Every row gives one point. Each copy is the shape, with its points in the same order, turned, moved and blurred by noise. Some copies are also mirrored. Which?

Shape, 8 rows:
array([[ 0.20, -0.07, -0.34],
       [ 0.24,  0.11, -0.04],
       [ 0.37, -0.34, -0.30],
       [ 0.29,  0.12,  0.88],
       [-0.11, -0.18, -0.22],
       [-0.02,  0.30,  0.77],
       [-0.31, -0.98, -0.67],
       [ 0.17, -0.15,  0.17]])
Copy 1, 8 rows:
array([[ 0.41, -0.03, -0.13],
       [ 0.07,  0.09,  0.13],
       [ 0.47, -0.31, -0.03],
       [-0.77, -0.11,  0.48],
       [ 0.23, -0.05, -0.34],
       [-0.77,  0.15,  0.19],
       [ 0.56, -0.63, -0.89],
       [ 0.00, -0.22,  0.07]])
Copy 1 is: only turned
Copy 2:
array([[-0.21, -0.52, -0.13],
       [-0.03, -0.25, -0.34],
       [ 0.05, -0.67,  0.03],
       [ 0.61,  0.47, -0.28],
       [-0.28, -0.31,  0.13],
       [ 0.28,  0.60, -0.27],
       [-0.48, -0.78,  0.87],
       [ 0.09, -0.15,  0.00]])
Copy 2 is: only turned

Shape:
array([[ 0.15,  0.30, -0.45],
       [ 0.40, -0.93,  0.59],
       [ 0.07, -0.19, -0.67],
       [-0.06, -0.51, -0.13],
       [ 0.41, -0.13, -0.44],
       [-0.32,  0.36, -0.08],
       [-0.19, -0.08,  0.25]])
Copy 1:
array([[ 0.24,  0.27, -0.21],
       [ 0.48, -0.45,  1.24],
       [ 0.53, -0.23, -0.23],
       [ 0.30, -0.48,  0.30],
       [ 0.60,  0.06,  0.03],
       [-0.30,  0.07, -0.12],
       [-0.20, -0.20,  0.34]])
Copy 1 is: only turned
Copy 2:
array([[-0.15,  0.56, -0.28],
       [ 0.57, -0.89, -0.09],
       [-0.26,  0.22, -0.70],
       [-0.16, -0.35, -0.38],
       [ 0.15,  0.22, -0.57],
       [-0.48,  0.33,  0.15],
       [-0.19, -0.12,  0.17]])
Copy 2 is: only turned
Copy 3 (7 x 3):
array([[ 0.42,  0.22,  0.47],
       [ 0.15, -0.75, -0.88],
       [ 0.30, -0.35,  0.51],
       [-0.06, -0.50, -0.10],
       [ 0.62, -0.28,  0.31],
       [-0.08,  0.41,  0.21],
       [-0.11,  0.11, -0.22]])
Copy 3 is: mirrored

Shape (10 x 4):
array([[ 0.51, -0.05,  0.51,  0.16],
       [ 0.70,  0.63, -0.48,  0.11],
       [ 0.39, -0.08, -0.20,  0.37],
       [ 0.20, -0.17,  0.09,  0.59],
       [ 0.44,  0.62, -0.25,  0.02],
       [-0.21, -0.17,  0.37, -0.33],
       [-0.24,  0.12,  0.58, -0.23],
       [ 0.17, -0.29,  0.30, -0.33],
       [ 1.10,  0.72, -0.27,  0.08],
       [-0.35, -0.10,  0.21, -0.34]])
Copy 1, 10 rows:
array([[-0.21, -0.31,  0.71, -0.21],
       [-0.01, -0.54, -0.07,  0.64],
       [ 0.31, -0.15,  0.17, -0.12],
       [ 0.31,  0.07,  0.44, -0.17],
       [-0.23, -0.30,  0.00,  0.54],
       [-0.64,  0.22,  0.28, -0.46],
       [-0.78,  0.33,  0.54, -0.21],
       [-0.50, -0.15,  0.28, -0.55],
       [-0.05, -0.87,  0.18,  0.74],
       [-0.68,  0.35,  0.09, -0.39]])
Copy 1 is: mirrored
Copy 2 (10 x 4):
array([[-0.02, -0.77,  0.00,  0.13],
       [ 0.62,  0.17,  0.11, -0.32],
       [ 0.00, -0.19, -0.37, -0.18],
       [-0.11, -0.37, -0.55,  0.13],
       [ 0.41,  0.14,  0.21, -0.03],
       [-0.68, -0.30,  0.27,  0.34],
       [-0.48, -0.35,  0.33,  0.65],
       [-0.57, -0.48,  0.25,  0.01],
       [ 0.91, -0.14,  0.28, -0.40],
       [-0.73, -0.10,  0.26,  0.37]])
Copy 2 is: only turned

Shape:
array([[-0.38,  0.11, -0.15, -0.13,  0.09, -0.26],
       [-0.21, -0.25,  0.26, -0.54,  0.07,  0.90],
       [ 0.42,  0.76, -0.25, -0.09,  0.61, -0.63],
       [ 0.22,  0.44,  0.06,  0.12,  0.38, -0.65],
       [ 0.17, -0.84, -0.45, -0.13, -0.07, -0.01],
       [ 0.19, -0.03,  0.28, -0.22,  0.18, -0.44],
       [ 0.24,  0.18,  0.41,  0.09, -0.24,  0.17],
       [ 0.17, -0.95, -0.53, -0.41, -0.69, -0.55],
       [ 0.51,  0.25,  0.16, -0.35,  0.06, -0.60],
       [-0.33, -0.01, -0.47, -0.33, -0.13,  0.42]])
Copy 1, 10 rows:
array([[-0.38,  0.27, -0.08, -0.14,  0.08, -0.29],
       [-0.59,  0.03,  0.00,  0.37,  0.27,  0.81],
       [ 0.57,  0.22,  0.52,  0.34,  0.20, -0.90],
       [ 0.32,  0.13,  0.22,  0.06, -0.10, -0.77],
       [-0.07, -0.16, -0.32, -0.62,  0.57,  0.28],
       [ 0.19, -0.03,  0.33, -0.23, -0.16, -0.09],
       [ 0.32,  0.21, -0.29,  0.26, -0.27,  0.21],
       [-0.02,  0.46, -0.31, -1.26,  0.45,  0.26],
       [ 0.47,  0.39,  0.43, -0.28, -0.12, -0.19],
       [-0.55,  0.32, -0.31,  0.11,  0.55,  0.09]])
Copy 1 is: only turned
Copy 2 (10 x 6):
array([[-0.31,  0.14, -0.13, -0.34, -0.50,  0.01],
       [-0.63,  0.03,  0.49, -0.31,  0.44,  0.65],
       [ 0.48,  0.65, -0.21, -0.78, -0.38, -0.62],
       [ 0.25,  0.30, -0.16, -0.53, -0.34, -0.77],
       [ 0.26, -0.51, -0.32, -0.06,  0.08,  0.54],
       [ 0.08, -0.19,  0.06, -0.59, -0.14, -0.38],
       [-0.14,  0.01,  0.44, -0.01,  0.08, -0.33],
       [ 0.48, -0.96, -0.16, -0.01, -0.51,  0.55],
       [ 0.42, -0.05,  0.31, -0.64, -0.36, -0.43],
       [-0.26,  0.31,  0.08, -0.10, -0.21,  0.63]])
Copy 2 is: only turned
Copy 3 (10 x 6):
array([[ 0.05, -0.08, -0.21, -0.09,  0.00, -0.58],
       [ 0.40,  0.15,  0.70, -0.83, -0.23, -0.28],
       [ 0.20,  0.69, -0.43,  0.78,  0.07, -0.51],
       [-0.05,  0.25, -0.05,  0.73,  0.06, -0.48],
       [-0.06,  0.00,  0.18, -0.38,  0.75,  0.18],
       [-0.17,  0.18,  0.26,  0.31,  0.30, -0.62],
       [-0.11,  0.14,  0.52, -0.01, -0.49, -0.21],
       [-0.95,  0.04,  0.00, -0.53,  0.93,  0.12],
       [-0.36,  0.61,  0.17,  0.44,  0.15, -0.53],
       [ 0.31,  0.13, -0.19, -0.74, -0.06, -0.18]])
Copy 3 is: mirrored

Shape (12 x 8):
array([[ 0.05, -0.07, -0.34, -0.14, -0.04, -0.14,  0.33,  0.24],
       [-0.13,  0.48, -0.12,  0.19, -0.22,  0.19,  0.02, -0.12],
       [-0.05,  0.42, -0.28,  0.19, -0.36,  0.10,  0.32, -0.04],
       [ 0.21, -0.07, -0.12,  0.87, -0.14,  0.42, -0.28,  0.64],
       [ 0.41, -0.51, -0.28, -0.20, -0.21, -0.09, -0.46, -0.72],
       [-0.95,  0.45,  0.52,  0.74,  0.12, -0.22,  0.03, -0.41],
       [ 0.11,  0.00,  0.23,  0.62,  0.17, -0.94,  0.00,  0.49],
       [ 0.31, -0.28, -0.62,  0.01,  0.79, -0.07, -0.73,  0.19],
       [ 0.54,  0.52, -0.68, -0.25,  0.20, -0.03,  0.73, -0.59],
       [ 0.01,  0.39,  0.49,  0.06, -0.04, -0.48,  0.33,  0.27],
       [ 0.15,  0.61, -0.60,  0.09,  0.28,  0.22, -0.30, -0.11],
       [ 0.69, -0.42,  0.65, -0.28, -0.06, -0.37,  0.57,  0.06]])
Copy 1:
array([[-0.08, -0.24,  0.36,  0.12, -0.37,  0.20,  0.44, -0.02],
       [ 0.27,  0.21,  0.07, -0.21, -0.10, -0.29,  0.00, -0.37],
       [ 0.09,  0.07,  0.12,  0.01, -0.34, -0.31,  0.23, -0.57],
       [ 0.01,  0.28,  0.38,  0.24,  0.26,  0.56, -0.62, -0.64],
       [-0.40, -0.38,  0.35, -0.84,  0.58,  0.00,  0.48, -0.04],
       [ 0.35,  0.92, -0.95,  0.00,  0.12, -0.25,  0.02, -0.11],
       [-0.27,  0.64, -0.19, -0.04, -0.34,  1.03,  0.39, -0.03],
       [ 0.42, -0.20,  0.77, -0.47,  0.39,  0.78,  0.15,  0.41],
       [ 0.37,  0.12,  0.81, -0.15, -0.22, -0.51,  0.98, -0.36],
       [-0.32,  0.53, -0.08,  0.05, -0.59,  0.11,  0.29,  0.07],
       [ 0.66,  0.20,  0.56, -0.39, -0.05, -0.08,  0.10, -0.22],
       [-1.15,  0.32,  0.33,  0.09, -0.18,  0.10,  0.64,  0.33]])
Copy 1 is: mirrored
Copy 2 (12 x 8):
array([[-0.02, -0.12, -0.38, -0.24,  0.23, -0.04, -0.39, -0.22],
       [ 0.30,  0.11,  0.03,  0.26, -0.24,  0.09, -0.31, -0.35],
       [ 0.24,  0.12, -0.15,  0.16, -0.04,  0.17, -0.41, -0.59],
       [-0.45,  0.11, -0.79,  0.57, -0.60,  0.35, -0.39,  0.08],
       [-0.59,  0.71,  0.37, -0.27,  0.07, -0.37, -0.01, -0.08],
       [ 0.49, -0.07,  0.20,  1.34,  0.29,  0.06,  0.18, -0.10],
       [-0.63, -0.88, -0.31,  0.62,  0.29, -0.11, -0.19, -0.08],
       [-0.46,  0.13, -0.36, -0.02, -0.42, -0.88, -0.48,  0.63],
       [ 0.29,  0.21, -0.25, -0.37, -0.01, -0.76, -0.17, -1.04],
       [ 0.09, -0.70, -0.12,  0.19,  0.10,  0.13,  0.14, -0.30],
       [ 0.21,  0.21, -0.05,  0.14, -0.62, -0.55, -0.59, -0.19],
       [-0.46, -0.38, -0.27, -0.50,  0.36,  0.11,  0.73, -0.30]])
Copy 2 is: mirrored
Copy 3, 12 rows:
array([[ 0.06, -0.09,  0.26,  0.14,  0.18, -0.16,  0.16, -0.19],
       [-0.03,  0.02, -0.27, -0.23, -0.05,  0.26,  0.27, -0.08],
       [ 0.07, -0.32, -0.01, -0.45, -0.02,  0.06,  0.16, -0.12],
       [ 0.16,  0.18,  0.27,  0.24,  0.08,  1.10,  0.05, -0.32],
       [-0.64,  0.30, -0.16, -0.03, -0.39, -0.14, -0.48, -0.59],
       [-0.51,  0.57, -0.02, -0.13, -0.06,  0.37,  0.89,  0.87],
       [-0.01,  0.03,  0.58,  0.70,  0.02,  0.11, -0.15,  0.63],
       [ 0.15,  0.43, -0.22,  0.86, -0.71,  0.20, -0.19, -0.61],
       [ 0.47, -0.03,  0.14, -0.76, -0.63, -0.73,  0.00, -0.19],
       [ 0.16,  0.08,  0.09,  0.19,  0.39,  0.03,  0.03,  0.64],
       [ 0.48, -0.10, -0.20, -0.15, -0.68,  0.29,  0.11, -0.18],
       [ 0.10,  0.44,  0.24,  0.11,  0.61, -0.69, -0.62,  0.07]])
Copy 3 is: only turned
